Each row of a before or after table is a point. One or more steps were done to the points. Then noise was added and the rows were shuffled. The steps act on columns, c1 being the first. Write out the steps. A step turns or swaps two columns, mirrors them in a line or flattens them onto one, adds a multiple of one to another, or multiplies or shifts one. Angles are multiples of 10 degrees, from the lower column toward the higher: turns from -170 to 170, lines from 10 to 170 but not 90. Use the fewest steps. Two steps may share a column if one is a turn and the other turns, adds or multiplies; they go together, in the order done. Otherwise the lowest column goes first.

Before (10 x 3):
[[ 3.1 -1.6 -0.5]
 [-3.1  0.3 -1.4]
 [ 4.3 -5.2  5.3]
 [ 6.4  0.0  3.4]
 [ 2.6  0.0 -0.5]
 [-2.4  3.2 -0.1]
 [-1.6  0.4 -0.9]
 [ 1.8 -0.9  1.6]
 [-2.7  1.9 -2.5]
 [ 1.6 -1.7 -2.1]]
After, 10 rows:
[[ 1.6 -1.0 -2.6]
 [-2.4 -1.8  2.8]
 [ 4.4  7.2 -1.9]
 [ 1.8  1.9  0.0]
 [-2.6 -3.0  0.4]
 [ 6.2  3.0  1.6]
 [ 2.7 -0.5  0.0]
 [-1.7 -1.0  0.0]
 [ 3.3  0.4 -1.4]
 [-3.2 -1.4 -0.4]]
Steps: mirror c2 and c3 in the line at 60 degrees

Before:
[[ 1.1 -1.9  1.8 -1.6  2.0 -1.8 -3.1 -5.6]
 [-3.3 -2.3  0.6  1.9 -2.2 -2.3  1.0  1.4]
 [ 0.0 -2.8  0.2 -1.0 -1.8 -6.0 -1.0  0.7]
 [ 0.0  1.7  5.5 -3.5  4.0 -2.3 -2.0 -1.5]
 [-0.1  7.6 -1.8 -1.3 -1.1  3.4  5.2 -2.3]
 [-4.0 -1.2 -3.6 -2.0 -0.7 -0.3  6.8  0.0]
 [-3.4  0.6  0.1 -0.6  0.2 -3.3 -1.6 -1.2]
 [-5.0  2.1 -1.2 -1.7 -4.9 -3.0  4.7  1.6]
 [ 0.5  4.7 -1.7 -2.4 -0.8 -1.0  6.0 -2.2]
 [ 1.6 -1.2 -1.5  3.2  1.6 -3.9 -1.4  3.7]
 [-0.5  1.1 -0.7 -2.9 -2.4  3.6  3.2 -1.1]
 [ 0.0 -3.4  5.8  0.7  1.4 -2.7 -0.3 -4.3]
 [-1.5 -1.0 -0.7  3.1  1.7 -4.9 -0.6  0.5]]
After, 13 rows:
[[-0.8 -1.1  1.9 -1.9 -1.8  5.6 -1.1  0.3]
 [ 2.0  0.1  1.9  0.2 -0.8  0.5  6.1 -0.9]
 [-0.6 -0.2  2.1 -0.3 -4.9  2.6  4.7  5.3]
 [ 1.6 -1.0 -4.5 -1.9  4.1  3.9 -2.0 -0.1]
 [-0.3  1.1  2.2  1.9  1.6  4.3 -0.5  1.6]
 [-0.9  0.2  0.2  0.4 -2.1  2.5  0.8  3.5]
 [ 4.2 -0.6 -4.4 -1.0  1.6  4.4 -0.4 -0.9]
 [ 0.7 -1.2  3.5 -2.1 -0.6 -1.0  6.8  4.0]
 [ 1.7 -0.2  1.0 -0.1  0.1  3.2 -1.6  3.1]
 [ 1.2 -1.0 -0.6 -1.8 -2.4 -3.6  3.2  0.4]
 [ 2.3  1.3  0.4  2.2 -1.0 -3.8  5.2 -0.2]
 [ 5.3 -1.2 -1.0 -2.0  1.8  2.1 -3.1 -2.0]
 [-3.8  1.0  2.7  1.9  1.7  3.2 -1.5 -0.9]]
Steps: mirror c1 and c8 in the line at 130 degrees; flatten c2 and c4 onto the line at 60 degrees; turn c3 and c6 by 160 degrees

Before (14 x 14):
[[-1.9  3.3  3.8 -0.5  0.7 -1.5 -1.2  1.2  1.0  1.0  0.1  1.2 -3.0  4.7]
 [ 3.9 -2.3  1.0  3.0  7.2 -0.5 -2.4  0.2  1.3 -3.4  4.7  0.5  1.7 -0.9]
 [-0.5  0.5 -2.3 -3.1 -1.7 -0.4 -1.0  2.7 -2.2 -1.4  2.2 -0.9 -1.7  1.4]
 [-2.0 -4.8 -5.7  1.9 -0.3 -0.5 -1.9  0.3  2.3  0.6  0.1  1.9 -2.5  3.7]
 [-2.9  4.4 -0.4  5.8 -1.0 -4.6 -1.6  3.1 -1.7 -0.2 -3.2  3.5 -0.2  2.6]
 [-1.4  0.9 -1.4 -1.3  2.3 -1.4  3.5  5.8  0.9  0.8  5.7  0.7  0.0 -2.1]
 [ 3.8 -3.5  0.3 -2.3 -3.5 -2.3  0.7  3.4 -2.2  2.8  5.9  1.3 -1.2  1.6]
 [ 4.7 -0.9  2.6  1.7  5.4 -0.9  5.1  1.3  1.1 -3.8  1.0  3.5 -3.6  1.2]
 [ 0.4 -2.0 -1.4  1.6  2.9 -4.0 -1.2 -2.9 -2.0  0.6  0.8  3.3  0.2 -5.4]
 [-3.3  2.8 -0.3  4.3  5.4 -1.5 -1.5  4.7 -3.2  4.3 -0.1 -0.5  1.5  0.5]
 [ 0.4  4.7  2.3  3.3 -0.6 -1.0 -0.1 -2.1  0.7  1.7  1.1  0.6 -3.7  0.0]
 [ 4.4  2.9  2.4  1.9  0.0 -2.2 -0.9  4.0  3.0  1.1 -2.0  1.6 -3.7 -0.4]
 [-3.1  0.1  1.9  1.2  1.6 -3.4  4.9  1.6 -2.1  4.1  1.4 -2.1  3.2 -1.3]
 [ 2.9  1.9  0.0  0.5  4.7 -0.1  0.8  2.5  1.4  0.9  1.4  1.4  1.5  7.3]]
After:
[[-2.0 -4.7 -5.6  2.0 -0.2 -0.6 -2.0  0.3  2.3  0.7  0.1  7.8 -2.5  3.7]
 [-0.5  0.5 -2.4 -3.2 -1.6 -0.3 -1.0  2.7 -2.3 -1.3  2.3  5.2 -1.7  1.4]
 [-3.3  2.7 -0.3  4.3  5.5 -1.6 -1.6  4.8 -3.2  4.4 -0.1  5.5  1.3  0.6]
 [ 0.4  4.7  2.4  3.3 -0.5 -0.9 -0.1 -2.1  0.6  1.7  1.2  6.7 -3.7 -0.1]
 [ 3.9 -3.4  0.4 -2.3 -3.4 -2.3  0.7  3.4 -2.3  2.7  5.9  7.2 -1.2  1.6]
 [ 4.3  2.9  2.5  1.7  0.0 -2.2 -0.9  4.0  3.2  1.1 -2.1  7.6 -3.7 -0.3]
 [ 2.9  1.8  0.1  0.4  4.8  0.0  0.8  2.6  1.5  0.9  1.3  7.5  1.5  7.3]
 [-2.9  4.4 -0.4  5.8 -1.0 -4.6 -1.7  3.1 -1.6 -0.2 -3.2  9.4 -0.1  2.5]
 [-2.0  3.3  3.8 -0.6  0.7 -1.5 -1.1  1.2  1.0  1.0  0.1  7.3 -2.9  4.6]
 [-1.3  1.0 -1.4 -1.3  2.3 -1.5  3.6  5.8  0.9  0.8  5.7  6.7  0.0 -2.1]
 [ 3.8 -2.4  1.0  3.0  7.1 -0.4 -2.3  0.2  1.3 -3.4  4.7  6.5  1.6 -0.8]
 [ 0.4 -2.2 -1.4  1.5  3.0 -4.0 -1.3 -2.8 -2.1  0.6  0.8  9.3  0.3 -5.4]
 [ 4.7 -0.9  2.6  1.7  5.4 -0.8  5.1  1.3  1.1 -3.7  0.9  9.6 -3.6  1.1]
 [-3.2  0.1  1.8  1.2  1.4 -3.3  4.9  1.6 -2.0  4.2  1.4  3.9  3.1 -1.3]]
Steps: shift c12 by 6.0

Before:
[[ 1.3 -5.4 -1.2  0.0 -2.0  1.0 -2.7  2.3  2.5 -0.2  0.2 -4.6 -3.4  0.3
   2.5  1.1 -2.6  1.5 -1.9 -3.8 -2.6  2.2 -1.4 -2.9]
 [ 3.5  1.9  1.9  0.2 -1.2  1.5 -2.9  0.4  1.8  1.1  0.5 -5.4  1.1 -0.2
   3.8  3.0 -3.5 -0.7 -3.3 -2.1  0.4  0.3  1.5  7.2]
 [ 0.9  0.8 -2.1 -0.8 -8.2 -0.7 -3.4  1.2  1.1 -1.4  3.5 11.8  5.3 -2.4
   4.1  2.3  2.0 -1.6  0.2 -1.0 -0.6  4.0  1.0 -3.0]
 [ 0.6 -4.0  1.3  0.4 -1.2  1.0  1.4  2.2  2.3  0.7  1.7 -3.0 -3.3  1.2
  -8.5 -2.5  3.8 -1.9 -1.5 -0.3  2.0  3.3 -1.7 -2.3]
 [-1.4 -1.0 -5.0  0.1  1.7 -0.4 -1.4  2.3 -4.2  0.0  2.4  4.6 -2.0  1.8
   4.4  1.1  9.1 -0.9  0.4 -2.0  1.4 -0.3 -5.6 -3.2]
 [-0.1  2.0  1.4  0.8 -0.4 -1.0  0.9  1.6  1.6 -2.4  7.5 -2.5 -1.6 -1.9
   2.5  2.0  1.4  1.6 -0.6  0.5  0.8 -0.4  1.0  0.4]
 [-1.7  1.4  0.7 -2.7  1.3  0.1 -2.0  2.1  0.4  1.5  1.0  3.2 -0.9  0.5
  -5.0 -0.3 -2.6  3.3 -3.1 -0.3  1.6  3.0 -1.6 -0.1]
 [ 2.0 -3.8 -0.9 -1.8  1.9 -4.0  4.5 -0.9  0.2  0.4  2.6 -4.0  0.0  1.6
   3.1  3.1 -2.1  0.9  4.1  0.3  2.2  1.0 -0.5 -2.4]
 [-1.9  0.1  0.4 -4.0 -1.5 -0.3  1.4  1.2 -2.2 -0.7  2.3 -5.4 -1.1  1.7
   3.8  2.6 -1.8 -0.8 -2.9 -3.0  0.3  0.6 -2.7 -2.2]
 [-0.4  0.4  1.2  0.0  0.7 -6.8  2.1  1.3  2.9  2.0  4.3 -1.4 -0.9  1.4
   3.4  2.6 -0.9 -1.3  2.7 -1.3  1.9  0.0 -0.1 -2.5]
 [ 2.1  1.9 -1.5  0.6  1.3 -2.7 -1.8  1.9 -9.7  0.6  2.8 -3.3 -0.5  1.6
   2.8 -2.3 -1.7 -0.5 -2.4 -3.0  1.7 -0.8  0.1 -0.5]
 [ 0.4 -3.1  2.1 -8.2  1.1 -2.4 -2.6  2.3  0.9  1.6  2.5  3.6 -2.8 -1.6
   0.9 -0.3 -3.1  1.3  2.9 -0.8  2.3  0.3  0.9 -1.1]]
After, 12 rows:
[[ 3.2  1.9  2.1  0.4 -1.2  1.3 -1.1  0.5 -1.4  0.8  0.3 -5.4  3.0  0.0
   3.7  3.2 -3.3 -0.6 -3.3 -1.9  0.5  0.4  1.4  7.2]
 [-0.4  0.4  1.2  0.2  0.8 -6.8 -2.2  1.7 -1.6  1.9  4.4 -1.2 -2.2  1.4
   3.5  2.5 -0.9 -1.3  2.6 -1.4  2.0 -0.1 -0.1 -2.5]
 [ 2.1 -3.8 -0.9 -1.9  2.0 -4.0 -1.7 -0.8  1.6  0.4  2.7 -3.8 -3.9  1.7
   2.8  3.2 -2.0  0.7  4.3  0.2  2.2  0.9 -0.7 -2.5]
 [ 0.6 -3.9  1.1  0.4 -1.5  0.9 -0.2  2.2 -3.2  0.8  1.5 -3.0 -2.7  1.1
  -8.5 -2.5  3.6 -2.0 -1.6 -0.4  1.9  3.4 -1.7 -2.3]
 [ 2.3  1.9 -1.4  0.6  1.5 -2.7  8.2  1.8  5.4  0.6  2.7 -3.2  1.4  1.7
   2.9 -2.2 -1.6 -0.5 -2.6 -2.8  1.7 -0.8  0.2 -0.4]
 [-1.8  1.5  0.6 -2.8  1.3  0.2  0.8  2.0 -1.8  1.5  0.9  3.2  1.2  0.6
  -5.0 -0.2 -2.5  3.1 -3.2 -0.2  1.7  2.9 -1.7  0.0]
 [-1.9  0.1  0.3 -4.0 -1.3 -0.3  1.7  1.1  1.2 -0.8  2.2 -5.5 -1.7  1.8
   3.7  2.7 -1.8 -0.9 -3.0 -3.0  0.1  0.6 -2.5 -2.2]
 [-0.2  2.1  1.5  0.7 -0.3 -1.0 -0.8  1.5 -1.8 -2.5  7.6 -2.6 -1.4 -2.0
   2.4  1.9  1.6  1.6 -0.7  0.4  0.7 -0.5  1.0  0.6]
 [ 0.7  0.7 -2.1 -1.0 -8.1 -0.8 -2.5  1.4  1.5 -1.2  3.4 11.8  5.8 -2.4
   3.9  2.4  2.1 -1.6  0.2 -0.8 -0.6  4.0  1.1 -3.0]
 [ 0.3 -3.1  2.4 -8.1  1.1 -2.3  1.7  2.4 -3.6  1.6  2.4  3.7  0.8 -1.5
   1.0 -0.2 -3.1  1.3  3.0 -0.8  2.4  0.3  0.9 -1.2]
 [ 1.4 -5.4 -1.3  0.0 -1.9  0.9  0.7  2.4 -4.9 -0.2  0.2 -4.8  0.7  0.3
   2.3  1.0 -2.7  1.6 -1.5 -3.9 -2.6  2.3 -1.5 -2.9]
 [-1.4 -1.0 -4.8  0.2  1.6 -0.6  4.7  2.6  0.9  0.0  2.4  4.7  0.4  1.8
   4.4  1.1  9.0 -0.7  0.3 -2.0  1.4 -0.2 -5.6 -3.0]]
Steps: turn c7 and c13 by -60 degrees; turn c7 and c9 by 130 degrees

Before (9 x 64):
[[ 2.6 -1.5  5.9  3.5 -0.7  0.5 -0.7 -0.5  3.5 -0.8  1.8  0.6  1.6 -1.6
   0.1 -0.5 -0.7 -3.0 -2.2  0.1  0.1  1.0  3.9 -1.5  1.3 -6.0  5.0  5.2
  -2.4 -2.7  0.5 -0.4  0.1  2.2 -0.1  1.9 -1.2 -1.4  1.9  1.6 -0.7 -1.9
  -3.6  1.4 -1.6 -1.6  0.8 -1.5 -3.5  2.5  2.3 -3.1 -2.4  2.7 -1.1 -3.3
   3.5  1.8 -0.6  5.4  5.4  2.4 -1.9 -1.5]
 [-1.3 -2.3  3.4  0.6  0.6 -1.3  1.5 -1.7  5.2  0.5  2.7  0.5  1.2 -0.4
   3.7  0.3 -2.0 -4.1 -1.4  0.2 -1.2 -4.3  2.8 -1.6  4.1 -4.6  4.1  2.5
  -4.1  1.5  0.5 -2.4 -1.0  1.7  1.3 -1.1  0.2 -1.5  1.7  4.7 -0.8 -3.1
  -1.7  2.5 -7.8 -1.1 -0.3 -1.1 -4.7  1.8  2.3  0.3 -1.3  1.3 -0.7 -4.2
  -0.2  1.2  0.1  3.9  4.4  0.7 -3.1 -1.9]
 [-3.2  0.3 -8.1  3.1  1.0 -2.6  1.4 -3.5 -5.2  2.3 -5.3 -0.8 -2.8 -4.4
   6.5  0.8  1.2  1.3 -4.1  0.2  4.2 -0.1  2.6  2.1 -0.8 -4.1 -2.6 -2.9
  -5.6 -0.3 -1.0  0.4  0.7  1.7 -4.5  3.6 -1.4  3.6 -4.9 -5.2 -2.3 -3.3
  -2.3 -0.8  0.6 -0.5  2.1 -1.7 -1.0 -1.9  3.5  3.9  4.5 -1.2  1.3  3.2
   0.0  1.6  1.4  4.3  3.7 -0.5  0.3  4.2]
 [-3.0 -1.3 -8.0  5.4  4.7  2.8 -0.9 -0.3 -2.2  4.0  1.3 -2.7 -2.8 -2.6
   5.4  1.2 -2.0  0.6 -3.5 -0.2  1.4 -0.3  0.9  1.0  1.8 -6.6 -2.9 -1.4
  -1.3 -0.4 -0.6 -2.3  3.5  0.3 -4.1  2.7  1.4  0.9 -2.7 -2.1 -3.9 -1.9
  -3.2 -0.2 -0.8  0.7  0.2 -0.4  0.2 -3.7  2.1  2.4  3.2  1.0  1.5  2.1
  -3.8  1.6  2.0  7.3  3.8 -0.8  2.3  4.1]
 [ 0.1  0.3 -2.4  2.0  0.5 -2.2  0.8 -3.4 -4.3 -1.3  3.2  1.9  1.0  4.2
  -5.2  1.7  0.0  3.8  3.9 -1.6  2.2  0.6 -3.2 -3.7 -1.6  0.1 -0.8 -2.2
   2.3 -1.9 -3.0 -3.5 -0.6  0.1  2.9 -2.8  1.6  3.8  0.2  0.0  4.7 -2.2
   1.7  2.5  3.0 -0.1 -0.8  0.5 -0.3 -4.2  0.0 -1.1  1.3 -1.8  0.4  0.8
  -1.5 -2.9  1.6 -0.7 -0.5 -0.8  0.0 -2.6]
 [ 0.6  1.0  4.9 -1.1 -0.5  0.4  3.3 -0.1  7.0  1.3  0.3 -0.6  1.2 -1.5
   1.0  2.1  0.5 -4.8 -3.8 -2.8  2.2 -1.6  2.7 -0.4  3.2 -2.2  4.0  4.6
  -0.8 -1.3 -1.1 -5.2  0.2  3.2  1.1 -0.3  0.9  1.8  1.4  4.1 -1.6  0.7
  -2.1  0.0 -5.7 -1.7  0.3 -0.8 -2.7  1.9  0.3 -3.4 -1.7  0.2  0.7 -3.4
   3.4  1.9 -1.0  2.5  3.0  1.9 -6.8 -2.0]
 [-0.5  0.4 -5.0  1.2 -1.3  0.5  2.5 -0.3 -0.7 -3.1  2.1  1.2 -2.8  5.5
  -3.4  0.8 -2.4  1.2  1.9  0.2  2.8  0.7  0.4 -2.5 -2.0  4.3 -0.6 -2.7
   0.3 -3.7 -3.7  0.1 -4.3  1.0  1.0 -2.1 -0.8  3.5 -1.5  0.9  4.1 -2.0
   1.5  0.9  2.8  1.2  0.9  2.0 -0.2 -1.4  0.2 -1.8 -0.5 -0.9  3.1 -0.9
  -1.4 -2.2 -1.2 -3.4 -1.4  0.1 -3.1  1.6]
 [ 2.1  2.3 -2.5  0.9 -0.2 -1.0  1.7 -2.3 -3.4 -4.5  3.9 -0.5  0.5  3.6
  -2.1  3.6  0.1  2.7  4.8 -2.6  0.8 -3.1  0.5 -0.7 -3.0  0.5 -2.5 -4.6
   2.8 -4.4 -2.7  0.4 -2.8  1.9 -0.2 -2.7 -1.9  3.6 -0.7 -2.4  4.2 -2.0
   2.4  1.9  0.1  0.4  2.1  1.0 -1.0 -1.1 -0.7  0.8  1.3 -0.9  2.1 -2.7
  -1.6 -0.2 -2.0 -6.3 -1.4 -0.8 -1.1  2.5]
 [ 1.2  0.8 -2.2  0.6 -1.3 -0.3 -1.5 -2.3 -0.4 -2.4  0.8  0.0 -1.5  3.9
  -0.3  4.1 -0.7  4.0  2.2 -0.1  2.2  0.5  1.5 -0.8  1.5 -0.9  1.0 -3.9
  -0.1 -3.6 -0.4 -1.7 -1.3 -3.4  3.9 -0.9 -3.2  1.6 -2.4  0.6  1.8 -1.6
  -1.7  0.9  0.1  2.9  1.2  3.3 -0.3  2.2  1.0  0.0  0.7 -1.7  1.2  3.1
  -3.0 -0.7  0.6 -4.1 -2.9 -1.5 -2.6  0.4]]
After (9 x 64):
[[ 1.9  2.4 -2.5  1.0 -0.5 -1.1  1.9 -2.2 -3.5 -4.6  3.9 -0.6 -0.2  3.5
  -1.9  3.6  0.2 -0.9 -4.9 -2.6  0.9 -3.1  0.4 -0.5 -3.0  0.6 -2.4 -4.7
   2.8 -4.5 -2.7  0.3 -2.7  2.0 -0.3 -2.8 -1.9  3.6  2.6 -2.4  4.2 -2.0
   9.6  1.9  0.2  0.5  2.1  1.0 -1.1 -1.1 -0.6  0.8  1.3 -0.8  2.1 -2.9
  -1.6 -0.2 -1.9 -6.3 -1.4 -0.9 -1.0  2.5]
 [ 0.5  1.1  5.1 -1.3 -1.5  0.4  3.2  3.0  6.9  1.2  0.2 -0.6  2.1 -1.5
   1.1  2.3  0.6  1.4  2.3 -2.8  2.3 -1.6  2.8 -0.4  3.1 -2.2  4.0  4.5
  -0.7 -1.3 -1.1 -5.0  0.2  3.1  1.2 -0.3  1.0  1.8 -4.7  4.2 -1.5  0.7
  -7.8  0.1 -5.6 -1.8  0.3 -0.9 -2.6  2.1  0.3 -3.4 -1.8  0.1  0.5 -3.4
   3.5  2.0 -1.1  2.6  3.0  1.8 -6.7 -1.9]
 [-3.0 -1.4 -8.0  5.4 14.2  2.8 -0.8  2.9 -2.2  3.9  1.2 -2.6 -4.3 -2.6
   5.4  1.1 -1.9 -2.7  2.0 -0.2  1.4 -0.4  0.9  0.9  1.9 -6.5 -2.7 -1.3
  -1.3 -0.4 -0.6 -2.1  3.4  0.2 -4.0  2.7  1.4  0.7  0.7 -2.1 -3.8 -1.9
  -8.6 -0.2 -0.7  0.7  0.3 -0.4  0.2 -3.8  2.0  2.4  3.0  1.2  1.4  2.1
  -3.8  1.7  1.9  7.3  3.8 -0.9  2.3  4.1]
 [-1.3 -2.4  3.4  0.7  1.9 -1.3  1.5  2.3  5.2  0.5  2.6  0.4  1.8 -0.4
   3.7  0.3 -1.9  1.7 -0.3  0.2 -1.3 -4.3  2.8 -1.5  4.0 -4.7  4.0  2.5
  -4.0  1.4  0.4 -2.4 -1.2  1.7  1.3 -1.1  0.2 -1.4 -4.1  4.6 -0.8 -3.2
  -3.9  2.6 -7.8 -1.1 -0.2 -1.1 -4.7  1.7  2.2  0.2 -1.3  1.3 -0.8 -4.1
  -0.2  1.1  0.2  3.9  4.3  0.9 -3.1 -1.9]
 [ 2.4 -1.3  6.0  3.5 -2.2  0.6 -0.7  1.9  3.5 -0.8  1.9  0.7  2.8 -1.6
   0.1 -0.4 -0.7  1.8  1.1  0.0  0.0  1.0  3.7 -1.5  1.3 -6.1  5.0  5.1
  -2.4 -2.7  0.4 -0.5  0.1  2.2  0.1  1.9 -1.1 -1.3 -3.1  1.6 -0.8 -2.0
  -6.8  1.5 -1.7 -1.7  0.9 -1.6 -3.3  2.6  2.2 -2.9 -2.4  2.6 -1.2 -3.4
   3.6  1.9 -0.5  5.6  5.4  2.4 -1.8 -1.4]
 [ 0.2  0.3 -2.3  2.0  1.5 -2.2  0.7 -0.6 -4.3 -1.4  3.3  1.8  0.3  4.0
  -5.1  1.6 -0.1  0.1 -5.1 -1.5  2.1  0.7 -3.1 -3.7 -1.7  0.1 -0.8 -2.4
   2.4 -1.9 -3.0 -3.4 -0.6  0.1  2.9 -2.7  1.7  3.8  3.7  0.0  4.8 -2.2
   7.6  2.5  3.0 -0.3 -0.9  0.4 -0.3 -4.0  0.0 -1.1  1.4 -1.7  0.5  0.8
  -1.4 -2.9  1.7 -0.8 -0.6 -0.8  0.0 -2.7]
 [-3.1  0.2 -8.1  3.1  2.9 -2.7  1.5  5.5 -5.4  2.2 -5.2 -0.9 -5.1 -4.3
   6.5  0.8  1.2 -4.9  0.0  0.2  4.3 -0.2  2.7  2.1 -0.9 -4.2 -2.5 -2.8
  -5.7 -0.3 -1.0  0.3  0.8  1.6 -4.5  3.7 -1.4  3.7  1.2 -5.1 -2.3 -3.4
  -8.3 -0.8  0.5 -0.5  1.9 -1.7 -0.9 -1.9  3.5  4.0  4.6 -1.2  1.3  3.3
   0.0  1.6  1.4  4.3  4.0 -0.5  0.2  4.2]
 [-0.4  0.2 -5.0  1.3 -3.9  0.5  2.4 -1.2 -0.7 -3.2  2.1  1.3 -2.7  5.6
  -3.3  0.7 -2.3 -1.5 -1.5  0.1  2.7  0.7  0.5 -2.7 -2.1  4.5 -0.5 -2.8
   0.3 -3.7 -3.6  0.0 -4.3  1.0  1.0 -2.2 -0.6  3.6  1.1  0.9  4.1 -1.9
   4.5  1.0  2.9  1.3  0.9  2.0 -0.1 -1.4  0.2 -1.9 -0.6 -1.0  3.2 -0.9
  -1.5 -2.3 -1.1 -3.4 -1.4  0.0 -3.0  1.5]
 [ 1.2  0.8 -2.1  0.7 -4.1 -0.4 -1.5 -0.2 -0.4 -2.3  1.0 -0.1 -1.9  3.9
  -0.3  4.2 -0.8 -2.4 -3.2 -0.2  2.2  0.4  1.3 -0.9  1.5 -1.0  0.9 -4.0
  -0.1 -3.6 -0.4 -1.7 -1.4 -3.5  3.9 -1.0 -3.2  1.4  4.0  0.6  1.7 -1.6
   1.6  1.1  0.2  2.8  1.1  3.2 -0.3  2.3  1.0 -0.1  0.6 -1.6  1.1  3.1
  -3.0 -0.7  0.6 -4.1 -2.9 -1.7 -2.6  0.6]]
Steps: multiply c5 by 3; add 1.5 times c19 to c43; turn c8 and c19 by 130 degrees; add -0.5 times c53 to c13; swap c18 and c39
